Rows are points. Each copy is the shape, with its points in the same order, stretched, turned, moved and blurred by noise. Say if it was mirrored as well.
In the rows, 128 means zero.

Shape (6 x 2):
[[146 135]
 [130 119]
 [125 116]
 [130 167]
 [ 51 137]
 [ 75 148]]
Copy 1 (6 x 2):
[[ 98 126]
 [119 102]
 [125 103]
 [117 163]
 [210 134]
 [180 145]]
Copy 1 is: mirrored
Copy 2 (6 x 2):
[[118 114]
 [139 115]
 [139 112]
 [109 143]
 [165 167]
 [147 160]]
Copy 2 is: mirrored
Copy 3 (6 x 2):
[[130 137]
 [118 124]
 [115 122]
 [175 129]
 [161  66]
 [167  86]]
Copy 3 is: mirrored
Copy 4 (6 x 2):
[[128 126]
 [127 144]
 [129 147]
 [ 93 121]
 [ 83 191]
 [ 86 168]]
Copy 4 is: mirrored

Shape (8 x 3):
[[124 105 149]
 [131 140 109]
 [171 127 150]
 [153 138 128]
 [159  95 115]
 [174 135 166]
 [110 135  93]
 [129  97  99]]
Copy 1 (8 x 3):
[[130 166 131]
 [148 102 127]
 [183 179 101]
 [167 135 110]
 [180 156 156]
 [181 191  85]
 [130  76 146]
 [149 120 171]]
Copy 1 is: only turned
Copy 2 (8 x 3):
[[123 149 156]
 [106 109 112]
 [ 66 124 157]
 [ 81 114 129]
 [110 104 162]
 [ 53 135 159]
 [134 110  96]
 [141 107 139]]
Copy 2 is: mirrored

Shape (8 x 3):
[[163 153 131]
 [139  67 102]
 [135 104 137]
 [124 120 144]
 [122 102 155]
 [ 95  72  76]
 [102 145 121]
 [ 71 147 140]]
Copy 1 (8 x 3):
[[140 102  94]
 [ 60 114 130]
 [103 108 153]
 [127 119 164]
 [104 113 188]
 [ 92 164 144]
 [162 159 144]
 [180 181 201]]
Copy 1 is: only turned
Copy 2 (8 x 3):
[[109 153 136]
 [173 138 100]
 [158 137 130]
 [146 130 138]
 [170 129 142]
 [155 109  85]
 [110 114 131]
 [118  94 143]]
Copy 2 is: only turned
Copy 3 (8 x 3):
[[ 81 120 144]
 [147 136 181]
 [124 147 160]
 [127 147 139]
 [128 162 148]
 [191 127 152]
 [137 135 120]
 [158 153  94]]
Copy 3 is: mirrored
Copy 4 (8 x 3):
[[ 99 129  94]
 [ 91 163 147]
 [ 84 123 131]
 [ 95 105 133]
 [ 75 100 138]
 [157 157 189]
 [154 105 148]
 [162  71 171]]
Copy 4 is: only turned

Shape (10 x 4):
[[121 153 135 118]
 [121 156  81 138]
 [147 117 137 135]
 [134 118 101 134]
 [110 151 111 116]
 [ 77 134 194  84]
 [134 104 107 128]
 [ 92 141 138 137]
 [129 117 124 122]
 [151 130 132 152]]
Copy 1 (10 x 4):
[[113 135 139 146]
 [100 143  68 123]
 [143 107 119 119]
 [136 122  86 122]
 [119 139 120 155]
 [161 148 249 204]
 [153 117 104 126]
 [124 159 149 140]
 [149 124 123 139]
 [120 120 107 103]]
Copy 1 is: only turned
Copy 2 (10 x 4):
[[163 145 124 127]
 [199  82 130 107]
 [124 138 140 120]
 [150  98 132 121]
 [178 118 117 129]
 [115 222  80 172]
 [135 104 131 131]
 [147 145  96 125]
 [136 126 127 133]
 [136 132 144 101]]
Copy 2 is: mirrored

Shape (10 x 4):
[[127 110 135 125]
 [136 124 134 139]
 [151 109 131 137]
 [124 119  50 116]
 [117 123 132 138]
 [126 106 133 135]
 [122 130 138 123]
 [134 115 122 121]
 [148 140 128 117]
 [123 112 112  84]]
Copy 1 (10 x 4):
[[129 113 111 121]
 [137 112 122 141]
 [132 104 128 134]
 [154 145 216  84]
 [149 114 112 135]
 [140 106 109 126]
 [132 131 113 136]
 [132 126 130 118]
 [118 139 145 135]
 [108 157 147  89]]
Copy 1 is: only turned
Copy 2 (10 x 4):
[[146 106 139 123]
 [131 115 134 139]
 [122 111 153 125]
 [ 96 181 112  64]
 [147 120 126 138]
 [147 112 143 124]
 [141 106 120 135]
 [130 112 135 115]
 [109 105 120 129]
 [135 102 122  83]]
Copy 2 is: only turned
Copy 3 (10 x 4):
[[113 141 136 135]
 [133 130 130 139]
 [134 135 139 156]
 [111 110 220 111]
 [117 128 127 126]
 [112 133 133 144]
 [123 141 126 118]
 [123 141 149 134]
 [150 147 140 121]
 [105 165 173 114]]
Copy 3 is: only turned
Copy 4 (10 x 4):
[[136 122 157 115]
 [145 133 134 135]
 [163 121 132 126]
 [172   7 128 108]
 [132 130 150 134]
 [139 123 159 120]
 [124 137 144 126]
 [146 107 141 116]
 [146 127 112 125]
 [132  81 164  81]]
Copy 4 is: only turned
